Each row is a point. A path goes straight from each point to the next, and from the last back to the first. The post is the endless flat space through its rows: a point in 2 columns, a line in 3, a plane in 4, and so on, so that a path can go around it. Count how often the path circles the post. Going back the other way cancels.

Post, one row:
[[ -2 -11]]
Path (15 x 2):
[[ 24 -46]
 [ 33   0]
 [ 13  57]
 [-35  -1]
 [-23 -75]
 [ 39 -56]
 [ 16  13]
 [-28  23]
 [-31  27]
 [ 32  36]
 [ 46 -56]
 [-22 -47]
 [-69 -12]
 [-63  18]
 [-24 -39]]
Times around: 1

Post:
[[ -8  17  29 -13 -41  -5]
 [-24 -17  19  31 -35  47]
 [  2  22  23  45  39  -6]
 [  1  12  10  19  19 -41]
 [  8   0 -38 -33  -9  31]]
Path (14 x 6):
[[ 23 -10  24  80   7   4]
 [ 26 -31 -21 -21  10  50]
 [-10 -41  -7   8  -5   3]
 [ 20  20  43  18 -11 -12]
 [ 17  18 -14  11  -1  51]
 [-27  26  18 -12 -56  21]
 [-33  -2 -27 -45  -4 -45]
 [ -1  24  71 -12  -5  52]
 [ 32  12  35 -39 -40  59]
 [  9 -37 -26   1 -95  10]
 [-41 -13 -13  75 -24 -12]
 [-38  45  27  12  25  -3]
 [-42  -2 -31  26  12 -22]
 [ -9  -3  -2  42  -3  11]]
Times around: 1

Post:
[[-67  38  35  -8  -1   2 -36   9  26  12 -19 -12]
 [ -7  27  16 -75  17   2 -48 -26  -9 -31 -20  23]
 [-25 -24   0 -29 -32  31  69  -7  11   7 -43 -35]
 [ -1  -8  43  23  23 -53 -42 -27 -20  -5 -15  -5]
 [ 54  56   6  53  49 -27 -13  -9  12 -55 -28   3]
 [-42  47  60  17  32  15 -45  15 -25 -41 -57 -28]
 [-23   7  85 -12  38  40  21  17 -34  35 -36  59]
 [ 88  33 -75   0 -20   6 -30  14  -1  58   4  -6]
 [-33 -41   2 -30  -2  42  49 -24 -21  75  63 -36]
 [ 79  -4 -43  -9 -11  -8  21  55 -26  27  31  21]
 [ 14   0  22 -10 -24  14 -28 -38  13 -64   1  34]]
Path, 23 rows:
[[ 17   8  20 -46  33  -8  -3 -27  13 -33  18  27]
 [-30  30  52  25  17 -20  15 -61  67   1   0  14]
 [-10  41  22  31  22  48  17 -47  -2  59 -25  -4]
 [-73 -24  79  12 -16  14  29 -22 -30   2 -46  25]
 [-26  26  35 -86  22  21 -10 -16 -60 -16  -7 -22]
 [-41  62 -16  15 -28 -12 -48 -34  39 -78 -10  45]
 [-27 -29  20 -45 -21   0  42  41 -26  17 -95   3]
 [ 14 -47  45 -75 -15 -12   1  25 -10 -54 -46  30]
 [ 55  11  26  24  15  43   4  15 -33  60  22 -37]
 [-25  39  19 -35   2 -12  -2  23 -26 -31 -29 -12]
 [-29   3   0  29  24  19  -5 -43 -39  83  11   6]
 [ 56  28 -43 -79  43   1 -49  11 -53 -38 -38  -1]
 [ 56   6 -37 -20  18   8  -4  42 -12  44   0 -48]
 [  9 -36  59 -58 -13 -20   4  33 -34  21  11  32]
 [ -3  70  52  11 -16   8 -31 -45  -1  23 -27  16]
 [-19  17  -7  -8 -13  48  39  -6 -23 -14 -54  32]
 [-15 -40  18 -36 -14 -33 -24  44  20  14 -48  71]
 [ 54  35  13  28  26  12  -5  52   9 -21 -62 -13]
 [ 37  66  66 -20  -7  17 -17  -4  15 -35 -61  24]
 [-14  55  47   4   1  41  62  34  20  -1 -47   8]
 [ 21  38  23  32  11  36  -1  34   1  16   8 -54]
 [ 21 -35   7 -12 -20 -10 -49  38   0 -38 -43  23]
 [ -3   2   5  34  46 -16  -6  -2 -12  25  54 -14]]
Times around: 3

Post (17 x 18):
[[ -1 -29  -8  -5  29  12 -10  -1   8 -31  36   4 -13 -36  13  17   7  10]
 [ -1 -14  -2   1 -13  16  14  43 -50  -7 -43  45  52 -19   0  12 -31  -7]
 [ -5 -23   6 -42  14   3 -53  14   3   7  26   3  -5 -18  19  20  13 -38]
 [-24 -47 -18 -19  15  -6  -3 -43 -18 -30   9   8  24 -14  19  14  16 -22]
 [-23 -19  -4 -40 -16  74  55  42 -30   3 -57  26  44 -10 -30   4 -42  -5]
 [ 14 -11 -42  24  10 -13   9   2  20  17 -15 -22 -28  -4 -20   0  -2 -15]
 [-11  37  11  16  32 -26  -8 -32  27  22 -18 -26   1  -7  -2  19 -23  23]
 [ 13 -30 -24   1  34 -22  11 -33  18  22  34  -4  17 -16  -5  -8 -22  16]
 [-17   4 -15   1 -20  -1 -24 -15  -6  11  45  18 -11   6  10  33  12 -17]
 [ 19   8 -10 -43   8 -13 -27 -18 -32 -44  18  10 -20   9   2  18   8 -22]
 [ 28   5 -16  31  15 -10   5 -38  31  23 -36   6 -14  -5 -17 -10  17  70]
 [ 33  28 -18   3  36   8   6 -32  20  17 -22  -9  26 -30 -35  12   7  16]
 [-13 -33 -22 -19 -55  52  32  37 -95  28 -49   2  30 -33  -6  17 -34  28]
 [ 34 -10  12  19 -15 -16  -3 -30  24  -3   3  -7   5  -2   4  15 -37  16]
 [ 33 -15 -18  -8  26 -32  51 -24  43  17  -9  -4  -9  -6 -30  21  18  -3]
 [ 30  -9  13  22  21 -25  -7  -7  -5   1  15 -34  17  -3 -37  -6  23  15]
 [ 43   6 -10  -1  10   3  17  11  24  21  -4 -20  -7   8  58  -4   4  10]]
Path:
[[ 13 -40 -26 -43   9 -22   9  -6  -7 -14  12  -8  17  -5 -26  26   6 -57]
 [ 16  48 -30   0  -5  34   5  15  -3   8 -54 -10 -10   0 -59 -16   1  -4]
 [ 22   9  17 -15  23   3 -35  30  -3   8  22 -40 -28 -18 -83 -12  23 -35]
 [-17 -12  12  26  -9 -28  31  -7  13 -13 -13  24 -28  14  17  31 -55 -16]
 [-16 -22 -17   5  21 -38  -5 -46  30  56  -6  56  31 -10 -63  39 -26  28]
 [ 43 -13 -71  29 -10  32 -10  -2   3  16  12  10  13  -2  30 -15  57  63]
 [ 43 -12 -15 -37 -15 -55  24  -4 -34 -19 -22  10  12   0  11   6 -13  -7]
 [ 45  50  56 -39  11  35  -5  41  59  -8   2 -24 -23  32  38   9  26 -33]
 [-14  -7   1 -35  15  20  54 -50 -37   3 -30 -27   2  -6  -6  17  -4  28]
 [ 25 -90   7 -16  95   1 -31  32   0 -13  13  32  93 -62 -37 -15  22 -18]
 [-20   8 -10 -26  48 -10   7 -14  39   1   9  27  53 -28 -73  34   5 -11]
 [  1   6  15   9  40  -3 -37   5  61 -10   0 -17  -8 -52   2  -4  -1  39]
 [  9  -7 -41 -12   5   0  50 -49 -12   1 -16  10 -43 -17   8  -6   4  33]
 [  2 -25 -36 -10  37  43  28  30  48  50 -24  25  -3 -16   1 -10   3 -20]
 [ 32  15   0  -6  24   6  53 -12  24  -5 -57  23  13  -8  22  31   2  29]
 [-14 -30  33 -16  56   3 -61  -7  81 -14  69 -31  11 -37  38  33  14 -14]
 [ 50 -10  44 -14  47 -12   4 -17  37  21  33 -54  -1  -5 -52  14  -8  38]
 [-13  14 -20  13  27  18  26   4  25  33 -17  16 -23 -17 -19  11 -26  21]
 [-29  74  12 -21  -8  23  39 -24   3  -2 -61   4 -19  37  59  20 -25  -2]
 [ 36 -38 -12 -49  14   3  41 -46 -32 -35 -23  26  36 -12 -54   7 -55   1]
 [ 46  58 -35 -48  32  39  15  44  56  56 -76 -44 -53  -8 -40  19   6  -9]
 [ 24 -23 -10 -21  45 -25 -30  20  68  -5  41 -18 -30 -36  17  22   4  20]
 [ 53 -30 -17 -39 -28 -25  10 -18  19  33 -23  33   5 -16  36   7 -20   0]
 [  0  -7  43  10  30 -31 -28  19   2  28  28 -42   5   0 -55 -24 -27 -12]
 [ 28  -3  34 -37  -9   5  12  -3   1 -20  -5  16   8  -8 -35  19 -11  -4]
 [  0  -4 -18 -26  35   9  27 -27  13 -41  15 -27   1 -28 -20   3  -1  -6]
 [  6 -16  17 -75  49  18  26 -63  12 -17  28   0  45 -13  80 -10 -43  -1]
 [-11 -18 -27   3  -4   3  24 -32   8  23 -71  23 -44   8  -8  19 -21   7]
 [ 10   0 -12   9  22 -34 -36  -6 -52   4 -10  28  52  16 -56  33  48 -23]]
Times around: 4
